Each row is a point. The window is the flat piece filled in between its corners: a triangle in 3 columns, a solid with four corners in 4, and so on. A path goes straight from each point to the next, and from the last back to the first. List the points from which the path goes on through the window.
In the rows, zero is written as 128.

Window (4 x 4):
[[122 102  57 162]
 [ 64 124 142 102]
 [135  98 182 116]
 [215 123 148 125]]
Path:
(1): [158  88 106 130]
(2): [110 120 118  76]
(3): [118 124 113 155]
(4): [107 124 139 133]
(5): [103  95 133 103]
(6): [189  78 146  85]
(7): [118 131 185 150]
(8): [121 107 110 173]
(9): [149 114  90  88]
(10): [186  92 175  75]
(11): [121 143 193 163]
(12): [137 157 172 136]
(13): [149  87 156  87]
(14): [192  90 171  50]
(15): [125 149 161 147]
(16): [160 143 134 196]
Through the window after points: 4, 6, 8

Window:
[[ 80 134 111 131 112 139]
 [132 118 202 109  69 183]
 [171  55 102  81 193  47]
 [141 161 121 108 126 168]
 [102 180 133 133 156 111]
 [121 126  79 184 190  89]]
Path:
(1): [108 155 116 159 100 106]
(2): [147 126 135 120 111 128]
(3): [104 118 145 128 149 149]
(4): [124 103 163  68 190 141]
(5): [155 149  94 130  81 109]
(6): [119 158 139 130 128  84]
(7): [102 150 138 116 176 210]
(8): [108  71 121  91 166 134]
(9): [184 107 129 127 158  33]
(10): [144 147 103  99 135 103]
(11): [ 77 108 122 157 183 146]
(12): [ 59 107 122 123 201 145]
(13): [158 202 132 127 110 107]
(14): [117 131 114 145  96  78]
(15): [172  97 133  95 222 123]
(16): [100 156 130 112 189 129]
Through the window after points: 2, 6, 12, 16

Window:
[[ 77 103  79  84 153 122  90  84]
 [226 109 214 107 133 105 184 164]
 [126 149 132 110 130  92  64 145]
 [180 155 115 152 123 186 109 190]
 [165 100 177 161 160  53 198 165]
 [ 46 133 142 118 118 139  90  97]
 [209  84 180 192 125  80 147 113]
 [ 51 118  81  83  70  88 107  92]]
Path:
(1): [116 159 175 128 124 114 151 101]
(2): [126  94 145 125 138 101 122 149]
(3): [127  79 157  53 113  94 133 165]
(4): [206 163 171 225 151  94 191 104]
(5): [146 140 136 134 115 112 131 117]
(6): [134  82 135 137 115 109 114 138]
(7): [155  78 172 124 134 102 133 134]
(8): [129 145 129 112 103 110 155 123]
(9): [146 149  88 114  99  94 150  70]
(10): [104  99 126 104 146 140  78 127]
(11): [118  83 142 123 112 159  59 133]
(12): [114 164 116 106 120  76 109 116]
(13): [143 199  99  93 122  87 118 115]
(14): [109  69 165 136 125 112  67 163]
(15): [104  87 118 104  90  94 123 119]
(16): [ 81 158 106  87  98  98 116 101]
Through the window after points: 1, 3, 5, 13, 15

Window:
[[144 122 161 149 144 153 115 120 176]
 [116 167 110 131 105 125 148 147 156]
 [161  45 139 152 107 100  72 122 154]
 [153 158 165 100 113 145 152 225  78]
 [ 72  65 191  90  71 166  87 127 101]
 [201 115  85 140  99 127 161 129  91]
 [160 106 125 103  80  89 193 106  89]
 [ 81 114 171 144 174 128  97  75  96]
 [148 128 189 207 143 128 136 137  45]]
Path:
(1): [138  93 169 179 144 168 162 158  95]
(2): [110  90 150 128 134 133 140 160 144]
(3): [129 178 198 120 100 149  95 137  52]
(4): [174 179 177 134 119 121 106 161  85]
(5): [122  67 125 142 128 159 172 141 142]
(6): [ 69  74 137  92 112 128 175 165 125]
(7): [201 145 148 153 125 133  73  98 106]
(8): [124 132 172 119 112 123 109 139 118]
Through the window after points: 4

Window (11 x 11):
[[143  97 149 135 112 158 138 134 207 107 124]
 [153 152 120 158 110  98 104 149 132  68 132]
 [140  75  98 175  55 132 150 109 157 177 106]
 [146  62 103 121  98 100 123 130 158  84 154]
 [140 169  40  61 140 179 161  97  95   9 109]
 [121 212 172  87 179  99 200 101 115 165 100]
 [159 112 142 128 127 137 138 167 136 197 127]
 [180  71 139 102  31 143 116 100 144  92 129]
 [121 106 119 154  81 128  94 128 163 172 176]
 [ 76 107  89 133 139 163 114 120 108 108  84]
 [ 90  88  90 135 105 216 180 148  74  89 146]]
Path:
(1): [118 131 124 118  69 110 104 206 122 109 110]
(2): [119  70  89 123 166 180 165  35 141 121 124]
(3): [199 114  85 147 140  62 116  41 108 142 158]
(4): [ 75 139 170  91 115 220 173 240 152 155  79]
(5): [140 150 112 108  99 128 151 156 140  88 133]
(6): [143  95 120 163 159 153 100  64 146  84 103]
(7): [185 104 121 163  97 101  82  83 129 160 170]
(8): [ 86 118 114 127  90 153 132 157 166 138 146]
(9): [117 136  92 116  79 108 153 186 114 113 121]
(10): [133  98 124 145 142 171 113  91 136 112 133]
(11): [185 138 108 156 121 184 129  85  76  73 113]
(12): [111 106  96 109  91 139 148 122 147 102 123]
(13): [126 130 120 100 104 111 138 144 128 134 118]
(14): [132 114 126 165 148 174 137 107 128 123 111]
(15): [173 110 108 151 150 157 172  92 113 152 139]
(16): [ 77  88 113 130  23 140 130 165 152 125 100]
Through the window after points: 3, 5, 7, 9, 13, 15
